Every row gives one point. Each copy is the shape, with its points in the same order, stretched, turned, moved and blurred by noise. Some copies are also mirrored. Which?
In the rows, zero is written as 128.

Shape (8 x 3)
[[129  96 149]
 [151  54 111]
 [167 180 126]
 [136 173 126]
 [244 100 172]
 [129 140 149]
 [117  64 183]
 [130 137 121]]
Copy 1 (8 x 3)
[[154 109 165]
 [207 118 140]
 [101  76 102]
 [ 92 100 120]
 [180   7 134]
 [114 104 153]
 [170 112 209]
 [126 117 129]]
Copy 1 is: mirrored
Copy 2 (8 x 3)
[[116  87 140]
 [126  48  98]
 [135 176 107]
 [111 163 111]
 [224  96 121]
 [111 129 142]
 [119  59 178]
 [107 130 119]]
Copy 2 is: only turned

Shape (10 x 4)
[[168 104  68 116]
 [155 187  67  83]
 [175 135 108  99]
 [106 172 165 163]
 [112 225 148 151]
 [101 134 159  61]
 [127 106 135  79]
 [137 118 148 139]
 [186 122 125  87]
 [128 173 131 123]]
Copy 1 (10 x 4)
[[ 80 138  83 139]
 [127 198  89  80]
 [114 161 126 138]
 [225 108 120 135]
 [249 161 103 104]
 [152  98 160  65]
 [115 102 147  99]
 [153 105 133 149]
 [115 157 145 127]
 [180 143 115 115]]
Copy 1 is: mirrored
Copy 2 (10 x 4)
[[140 104  63 112]
 [115 177  70  72]
 [146 132 106  97]
 [ 97 179 158 179]
 [102 228 143 153]
 [ 68 123 170  84]
 [ 97 105 142  97]
 [122 117 143 151]
 [152 122 124  87]
 [108 170 132 131]]
Copy 2 is: only turned
Copy 3 (10 x 4)
[[162 102  66 132]
 [153 179  65  88]
 [174 135 103 120]
 [ 91 177 157 163]
 [ 96 226 137 143]
 [116 127 171  69]
 [138 104 143  95]
 [129 123 145 155]
 [190 123 120 117]
 [121 172 125 127]]
Copy 3 is: only turned

Shape (9 x 6)
[[184 168 123 162 101  78]
 [ 95  98 122 123  74 137]
 [ 89 180 172 131 136 168]
 [ 85 153 151 133 174 150]
 [ 44 123 159  78 163 134]
 [158 190  75 133  93 104]
 [149 194 174  86 170 168]
 [ 87 130 133 116 175 180]
 [206 145 105 156  83 100]]
Copy 1 (9 x 6)
[[151 108  95 119  30 111]
 [163 161 123 177 136 114]
 [ 85 167 163 143  85 179]
 [ 55 141 130 136 118 160]
 [ 55 157 169 132 166 124]
 [154 166  62 111  54 130]
 [106 152 154  62  85 209]
 [ 80 141 122 134 150 180]
 [196 109  82 125  37 124]]
Copy 1 is: mirrored
Copy 2 (9 x 6)
[[147 163 127 160 115  78]
 [ 79 109  79  87  74 118]
 [ 58 168 134 101 144 173]
 [ 72 143 113  91 186 162]
 [ 46 127 101  25 176 145]
 [144 203  76 137 108 100]
 [123 191 166  74 167 190]
 [ 83 125  89  68 169 187]
 [179 145 109 156  82  94]]
Copy 2 is: only turned
Copy 3 (9 x 6)
[[198 165  76 146 108 101]
 [ 88 114 123 128  77 166]
 [ 89 196 156  86 144 168]
 [ 72 153 148 115 180 146]
 [ 43 113 171  64 143 137]
 [148 174  37 112 103 125]
 [136 181 156  47 172 163]
 [ 71 130 140  87 174 188]
 [200 144  64 146  99 139]]
Copy 3 is: only turned

Shape (14 x 8)
[[180  89 202 106 132 126  87 129]
 [193 125 125 176 129 203 150 145]
 [175 159 131 191 114  80  83 180]
 [ 57 169 142 112  85 121  70 140]
 [139 108  78 123 115 122 101  87]
 [112 190 170 103 156 101  71 122]
 [ 95  49 152 120 120 108 131 211]
 [ 52 111  68 208  80  86 141  94]
 [ 77  89 135 203 163 121  82  97]
 [126 127  95 103  97 153 124 112]
 [129  53 153  91 175 135  90 196]
 [142 188 163 177 101 107 180 134]
 [155 140 165 171  79 130 101 164]
 [185 181 147 197 116 177  94 113]]
Copy 1 (14 x 8)
[[186  93 188 106 150 148  84 105]
 [171 129 115 160 125 227 151 137]
 [179 150 126 174  99 116  77 178]
 [ 53 155 143 107 116 137  44 143]
 [128 112  69 126 124 141  81  83]
 [110 187 160 121 173 123  59 117]
 [123  46 135  92 164 130 115 203]
 [ 42  82  67 201  81 115  92 129]
 [100  82 118 210 175 142  48 111]
 [108 125  91 100 114 169 112 107]
 [168  69 130  77 216 149  93 169]
 [107 165 159 183  89 137 158 142]
 [145 125 163 146  89 154  84 163]
 [162 181 142 196 103 209  82 117]]
Copy 1 is: only turned
Copy 2 (14 x 8)
[[158  90 222 109 155  67  93 143]
 [176 129 137 191 169 122 170 157]
 [171 177 205 139  63 137 115 150]
 [ 37 155 153 102  90 119  86 123]
 [143  91 119 109 104 131 107  83]
 [ 96 179 201  70 146 125  90 103]
 [102  49 188  94  76 130 136 207]
 [ 81  93 138 156  23 171 174  60]
 [103  74 218 161 114 195 118  75]
 [114 109  96 110 127 111 123 113]
 [140  49 189  73 138 149  90 207]
 [122 184 181 140 106  97 208 117]
 [127 151 188 165  92  88 121 154]
 [160 186 168 208 159 113 130 111]]
Copy 2 is: mirrored

Shape (13 x 9)
[[ 81 116 202 101 176 159 192  87  60]
 [188 204 190 107 158  83 134  61 121]
 [ 63 154 124 142  69  43 102 168  65]
 [144  93 203 120 187  97 175 143  83]
 [178 181  91 119 117  71  93 183  87]
 [ 95 131 120 111 139 111 179 114 153]
 [166  92  85 176 192  43 107 110 175]
 [138  91 203  89 123 141 156  62 173]
 [152 104 130 141 115 159 139 115 150]
 [127 147 103 138 203 165 123 150 171]
 [179 117 148  60 114 132  74 104 171]
 [165 169 139 114 122 128  97  84  83]
 [ 94 126 181 140 113 139 126 148 131]]
Copy 1 (13 x 9)
[[ 58 194 161  66 101 154 179 109  17]
 [168 221 187  90 174  88 175 101 121]
 [ 99 149 121  45  97  65  49 160 177]
 [104 120 211  83 152 133 147 145  42]
 [194 153 125  91 152  94  74 193 156]
 [ 87 126 107  90 134 123 193 122 127]
 [157  39 143 138 218 113 115  80 148]
 [ 83 162 186 164  98 124 223  99 103]
 [127 119 147 150  96 173 160 119 121]
 [102 134 109 139 202 186 151 140 111]
 [148 182 163 209 116  92 155 142 131]
 [169 210 141 112 117 114 119 112 113]
 [ 69 164 170 113 111 158 126 145 138]]
Copy 1 is: mirrored
Copy 2 (13 x 9)
[[ 90  88 209  45 195 121 157  93  43]
 [161 130 216  79 128  67  88  48 142]
 [ 73 144 153 128  60  61  66 177  48]
 [141  64 229 116 166 110 120 133  87]
 [193 157 133 131  82  70  66 158 102]
 [101 126 148 108 133  70 170 139 123]
 [131  92 134 204 146  88  76 121 180]
 [115  56 189  49 114 126 170  98 170]
 [144 106 133 107 106 148 161 122 141]
 [141 174 134 129 190 144 141 157 164]
 [168  81 120  40  94 115 102 145 183]
 [153 129 143  77 109 106  82  76 105]
 [ 90 132 188  86 112 144 134 163 111]]
Copy 2 is: only turned

Shape (17 x 11)
[[149 145 157 128 140 121 128 109 180 142 145]
 [162 128 148 129 103 143 132 126 155 132  92]
 [143  96  52 153 127 145 118 115 176 144  97]
 [150 143  51  98 141 200 115 140 111  80  87]
 [146 105 134  57  86 111 108 123 173 130  88]
 [ 92 139 154 150 141 125 152 137 165 106 103]
 [117 162 156 150 137 141 169  77 166 108 131]
 [108 132  80 126 118 109 137 113 176 143  88]
 [145 124 150 148 103 124 168 126 173  58 122]
 [128  22 122 127 137 128 124 126 160 129 184]
 [101 146 153 122 111 143 118 146 154 149  97]
 [ 91 145 147 135 118 127 135 145 175 143 143]
 [166 123 141 151 131 140 197 134 148 147 170]
 [ 99 112 103 153 140 174 131 140 182  85 116]
 [117 153  96 140 120 126 114 144 166 136 118]
 [107 118 157  58  19 145 108 138 112 140 177]
 [ 98 133 148 159 147 136 113 108  89 125 206]]
Copy 1 (17 x 11)
[[131 135 129 127 119 114 138 106 160 145 165]
 [146 139 154  99  96 148 130 129 151 143 107]
 [136  97  65 108  79 130 135 110 111 159  70]
 [173 118  97  93  99 153  70 128  89  59  51]
 [116  98 185  77  71  78 138 141 130 150 113]
 [104 162 108 115 118 158 127 159 156 111 148]
 [115 166 111 151 100 150 159 105 169  86 141]
 [109 142  93 112  74  98 154 126 126 145  96]
 [150 118 110  98  71 170 157 143 171  88 173]
 [ 98   7 119 130 130 152 140 110 112 150 151]
 [102 160 136 129 122 134 103 168 145 150 117]
 [111 138 124 151 122 130 119 176 145 150 148]
 [187 112 127 162 141 164 188 116 145 139 138]
 [123 106  73 127  88 166  95 166 150  92 106]
 [131 144  95 127 100 113 108 146 117 150 121]
 [107  82 230 166  84 122 104 171  77 147 138]
 [106 129 111 176 162 178 102 101  81 125 181]]
Copy 1 is: mirrored
Copy 2 (17 x 11)
[[137 168 137  93 118 109 153 105 153 156 142]
 [161 127 120 109  99 134 140 127 147 133 105]
 [144 120  63 143 136 174 111 118 166 194 123]
 [138 154  45 106 155 212  90 151 119  88  97]
 [122  88  82  80  94 106 123  98 132 139  95]
 [113 153 150 140 146 122 155 122 180 126 103]
 [131 176 148 132 138 143 180  74 154 135 111]
 [116 134  75 137 134 134 148 108 155 186  82]
 [145 110 120 129 132 129 191  97 167  83 129]
 [106  67 118 125 146 138 113 108 131 159 212]
 [ 95 151 134 123 104 124 126 148 147 142  93]
 [ 81 154 137 124 116 120 161 139 161 155 122]
 [162 139 152  98 143 151 192 136 123 160 154]
 [101 138 107 140 153 177 128 127 196 117 132]
 [111 163  86 132 122 128 148 142 160 158 111]
 [ 44  94 102  93  46 124 161 140  58 116 140]
 [ 87 184 142 163 136 130 141 124  81 120 187]]
Copy 2 is: only turned
Copy 3 (17 x 11)
[[160 135 141 135 132 123 150 110 160 135 180]
 [150 138 147 145 103 147 134 124 172 117 120]
 [115 111  70 147 106 149 132  81 193 134 142]
 [125 173  51 159 103 192 101 145 138 125 117]
 [127 146 153  62  89 132  98 112 171 118 124]
 [ 95 132 148 154 166 153 165 129 176 107 144]
 [129 137 154 156 152 173 176  91 138 108 175]
 [ 88 154 103 122 123 133 150  81 181 136 138]
 [131 124 142 135 127 156 174 117 160  48 141]
 [115  26 105  98 116 132 123 116 143 124 159]
 [103 151 155 145 126 151 134 141 180 152 137]
 [ 95 136 139 131 135 136 164 142 173 152 178]
 [167 103 124 133 105 141 206 137 136 139 142]
 [ 87 119  92 163 133 193 140 132 185 104 176]
 [103 161  95 151 117 129 152 122 170 141 158]
 [ 74 121 176  74  28 131 114 166  98 143 152]
 [103  91 123 185 141 121 141 150  76 151 174]]
Copy 3 is: only turned
Copy 4 (17 x 11)
[[162 136 130 113 147 107 129 144 161 113 147]
 [144 112 130 114 102 127 127 176 137 102 114]
 [134  80  76 146  96 145 151 106 188 137 110]
 [124 138  31 143 102 197 110 115 122  75  76]
 [139 131 143  76  87 108 156 130 154 121  56]
 [ 87 137 153 157 148 134 119 170 171 117 112]
 [ 98 114 122 116 174 108 120 175 151  95 158]
 [ 97 123 101 138 105 103 161 129 180 145 104]
 [ 94 102 165 128 126 136 129 154 173  42 118]
 [154  67 181 117 149 186 161  59 160 128 123]
 [115 154 136 129 104 135 123 178 138 148 114]
 [107 159 153 133 125 131 144 153 164 142 145]
 [162 103 139 145 157 144 185 157 129  75 172]
 [ 81 113 116 146 127 193 117 124 197 111 118]
 [121 157 109 155  92 123 138 128 174 129 133]
 [117 161 184  60  57 147 158 111  67 118 137]
 [127 134 160 158 165 143  95  91  86 126 186]]
Copy 4 is: mirrored

Shape (17 x 12)
[[110 109  94  88 108 116 130 165 199  84 114  92]
 [113  82  41  98 102 107 142 183 113  91  79 119]
 [180 131 124  70 124 116 164  95  79 107  80 132]
 [ 88 100 158  74 117  74  88 174 133 142 177  77]
 [157 149 122 141 154 172 175 104  61 104 121 165]
 [177 151 131  85 103 188 157 118  58 157 101 172]
 [103  86 119  71 118 124 169 166 173 122 100  83]
 [137 169 149 164 173  62 104 125 175 188 162 136]
 [137 184 139 124 143 151 109  97  90 142 136 125]
 [158 169 156  96 125 163 138 107  72 159 109 158]
 [106 145 106 153 119  76 138 133 163 187 163  62]
 [154 167 144 107 101 149 153 173  82 109  59  99]
 [148  91 139 128 143 162 154 128  73 119  70 155]
 [ 83  95 171 102  43  85  98 117 125 128 138 127]
 [111 161 120  96 133 141 129 118  88 152  75 152]
 [144 162 130 149 161 123  85  74 132 191 127  84]
 [174 145 141 155 136 124  86 129 140 177 159 119]]
Copy 1 (17 x 12)
[[103 126 138  90  67 141  93 107 192 126  67 136]
 [103  94  71 107  64 116  95 142 122 122  41 123]
 [146 107 118  62 119  80 155 139  98  85 121  98]
 [108 125 222 100  87 105  56  77 119 177  81 147]
 [137 127  97 123 148 139 177 154  74  97 164 136]
 [149 137 108  57 120 102 157 196  73 137 167 131]
 [116  89 153  76  86 133 127 126 178 156  58 139]
 [123 161 168 170 145  52  80  82 173 174 154 174]
 [118 171 140 107 148 118 121 123 101 140 171 112]
 [129 151 134  77 140  93 144 170  85 135 173 125]
 [116 141 154 157  97  92 103  60 172 215 115 120]
 [126 164 137 102 101 113 160 190 107 110  86  76]
 [127  78 113 115 136 122 137 197  95 113 127 116]
 [ 50  96 205 102  43  81  78 120 117 147 142 125]
 [ 84 137 110  77 143  85 127 163 103 146 126 122]
 [132 150 143 132 168  95  73  97 158 183 180  82]
 [160 161 151 145 124 101  69 117 143 169 179 127]]
Copy 1 is: mirrored
Copy 2 (17 x 12)
[[ 72 117 111 113 118 119 135 178 190  75 110 134]
 [ 95  80  76 117 107 116 202 185 124  89  58 124]
 [178 146 138  61 134  93 178 109 101 106  84 158]
 [ 60  98 146  98 101 110  61 188 107 107 156 122]
 [179 152 146 121 168 153 210  95  64 122 134 160]
 [200 156 128  79 134 197 187 117  89 160  92 171]
 [ 72 110 143  84 119 125 162 165 180 109  96  90]
 [122 119 160 168 199  79  64 143 120 175 143 146]
 [153 169 115 121 168 144 110 100  65 131 130 144]
 [186 171 146  91 148 164 136 114  76 153 106 163]
 [ 85 110 108 161 136  88 100 145 138 180 156  74]
 [170 179 134 114 120 143 152 162  99  92  61 104]
 [164  95 171 104 141 153 186 115  83 111  72 142]
 [ 66 124 162 129  49 111  96 138 126 117 124 171]
 [126 157 125  99 160 145 150 131  74 153  56 154]
 [147 119 111 131 185 134  63  85 100 162 130  97]
 [161  99 128 161 158 131  70 135 121 147 151 146]]
Copy 2 is: only turned
Copy 3 (17 x 12)
[[154 118  85 117 114  89 146 149 146  83  65  71]
 [129  61  22 139  96 116 152 178  99  99  75 130]
 [123 135  84  98 135 168 210 123  55  94 124 168]
 [110 103 136  87  90  69 114 155 133  75 178  70]
 [118 133 114 187 145 165 172 121  27 145 104 174]
 [139 150 119 104 116 195 181 149  34 165 121 188]
 [128  99 112  95 114 110 190 160 136 116  80  76]
 [108 157 147 146 176  98 105 131 206 104 181 149]
 [105 170 116 133 141 169 120 129  81 122 148 118]
 [110 165 123  99 136 176 160 145  59 151 134 167]
 [101 135  92 149 115 111 157 139 206 125 190  87]
 [123 156  99 134 117 180 195 213  63  97 108 122]
 [ 98  95 121 143 127 182 168 153  58 131  74 169]
 [ 75 132 126  96   7 115 133 120 131  81 133 123]
 [ 76 158  89 105 139 162 147 151  75 139 113 147]
 [ 95 163 112 119 166 200 132 113 162 120 182 101]
 [149 145 140 137 141 154 110 139 161 118 178 148]]
Copy 3 is: mirrored
Copy 4 (17 x 12)
[[125 135  73 125  76 130 112 159 190  63 118 102]
 [127 122  20 130 103 160 119 183 107  68  95 116]
 [187 165  98  83 126 142 161  90  98  90 122 111]
 [ 63  93 119  91 114  79  90 169 135  90 171  65]
 [142 155 108 125 156 205 166  85  95 111 155 162]
 [159 163 133  56 122 207 156 115  76 154 132 137]
 [115 112  83  90  96 141 145 150 180  88  98  70]
 [126 117 132 164 189  69  98 146 178 169 170 128]
 [121 168 139 118 156 151 102  99 107 145 157 131]
 [136 161 152  71 141 165 139  95 101 140 136 128]
 [ 93 111 100 175 146  95 117 162 149 161 147  52]
 [149 177 154 116 103 174 147 155  93  93  93 110]
 [145  96 119 102 131 183 153 107  83 105 100 154]
 [ 82  98 126 107  39  77 108 116 107 120 153 118]
 [123 169 106  94 143 149 129 122 108 142 103 130]
 [132 127 134 143 184 128  69  99 141 174 126  81]
 [156 101 141 137 154 130  79 148 129 162 168 107]]
Copy 4 is: only turned

Shape (15 x 12)
[[132 163 117 168 182 158  96 147 144 109 128 191]
 [214 159 145 162 168  37 152 165 177 170 137  58]
 [ 80  74 123  95 105 160 153 135 144 129 213 128]
 [151 151 135  83 125 132 132 106  79  72 121 132]
 [131 147  78 168 135 117  66 111 117 114 185 176]
 [113 190  71 132 110 116  91 115 133 120  92 145]
 [123  81  92  93  80 118 109 108 105  83 178 118]
 [101  76 157  96  64 116  78 100 121  88 146 155]
 [188  59 103 116  93  67 164 184 194 163 182 124]
 [122 140 133 113  46 131 167 101 161  74 167 137]
 [206 182 162 111 124  56 129 194 135 178 152  94]
 [181 181  76 143  99 167  86 108 130 132 132 138]
 [140 174  86 129 125 126 138 103 108 133 152 184]
 [142  77 138  98 110 109 135  95 156 158 179 135]
 [150  94 113  53 107  87  91 124 184 119 203 130]]
Copy 1 (15 x 12)
[[180 119  99 138 156 105 118 142 144 136  82 147]
 [120 190  97 182  84 156  96  54  80  93  94  33]
 [104 146 141 104 101 131 129 188 148 104 148 138]
 [169 141  89  79 149 136 144  90 104 116 164 151]
 [166 169  77  92 140 115  75 137 165  98  82 134]
 [157 149 104 108 143  89 160  72 168  93  68 139]
 [124 130 108  55 106 161 131 124 133  83 137 154]
 [176 114 164  66 100 151 123  98 147 100 133 175]
 [ 70 124 114 129  39 139  80 127 115 111  99  71]
 [160 154  96 118  58 117 166 130 156 100 168 150]
 [147 182 112 114  73 116 114  69  77 120  99  35]
 [167 172  70  81 139 135 151 103 189 150  89 116]
 [137 197  75 111 138  71 107 135 157 129 128 123]
 [113 151 134 113 108 147  90 127 156 108 150 109]
 [126  94 117  69 104 143 115 118 164  66 127  80]]
Copy 1 is: only turned
Copy 2 (15 x 12)
[[ 94 113 124 132 145  66  74 133 113 122  70 171]
 [166 134 132 239 202  77 151 215 100 110 142 136]
 [102  87 154 161  92 188 188  84 172  73 150 194]
 [160 126 109 112  77 123 137 151  72 138 136  85]
 [152 134 109 116 150 115  77 157 127  38  90 178]
 [155 191  80 115 154 102  84 145 142 156 105 125]
 [152 120 115 126  96 179 182 120 157  63 137 128]
 [144  89 144 102  98 182 138 110 179  97 104 107]
 [106  74 120 212 143 113 209 169 224  54 169 186]
 [152 115  95 162  65 193 190 154 147 142 106 164]
 [160 157 175 189 160  85 156 240 112 119 169 137]
 [100 169  65 104 146 134  96 190 115 126 134 141]
 [165 133  94 125 127 117  93 147 111 124 135 173]
 [142  72 135 179 130 170 137 124 165  97 169 156]
 [114 105 144 212  82 135 127 142 206  59 154 135]]
Copy 2 is: mirrored
Copy 3 (15 x 12)
[[149 148 148 147 123 162 102  98 175 104  99 186]
 [ 94 144 139 180 108  23  32 114 233 148 212 112]
 [179  85  88 117 112 178 129 176 149 202 136 104]
 [117 136 132 139 173 106 168 150 131 134  81  86]
 [155 142 127  83 154 147 111  71 148 107 143 158]
 [103 160 121 102 132 144 145 120 156  50 145 150]
 [157  94  88  87 152 112 168 143 122 163 128  94]
 [163 106 135  85 132 113 167 166  75 153 123 128]
 [184  79 129 174 115  77 120 146 212 208 244 125]
 [140 174 120 105  94 117 191 144 150 185 154  90]
 [132 177 159 175 179  53  45 169 213 147 210 124]
 [190 191 103 136 137 125 134 101 154  60 154 112]
 [126 156 140 140 152 168 153  97 154 116 156 119]
 [172  85 139 139 106 126 129 140 126 169 181  78]
 [200  67 174  80 130 107 128 161 182 153 176  91]]
Copy 3 is: mirrored
Copy 4 (15 x 12)
[[144 107  74 107  58 135 145 131  85 111  98 162]
 [177 144 192 116  74 249 171  89 143  61 141  28]
 [ 99  91 118 197 175 126  89 153 175 108 178 172]
 [166 197 140 118  83  97  96 123 109 186 133 139]
 [136 100 128 148  94  86 159 127  58 112 176 115]
 [123 155 126  82  62  86 167 159 117 160 150  94]
 [111 138 153 166 143  81  73 122 134 150 202 105]
 [ 69 118 168 111 169 103  67 113 112 179 169 144]
 [153  67 165 140 139 193  82  81 207  66 202  56]
 [109 175 197 122 123  73 107 151 171 107 176 176]
 [179 128 190 108  54 238 167 118 130 126 169  75]
 [129 155 128 147  41  82 186  99 139 159 157 128]
 [190 138 137 132  88  70 161 138 109 137 151 132]
 [129 111 155 155 187 141 114  73 158 132 174 121]
 [118 135 113 118 152 157  97  71 142 125 245 126]]
Copy 4 is: mirrored
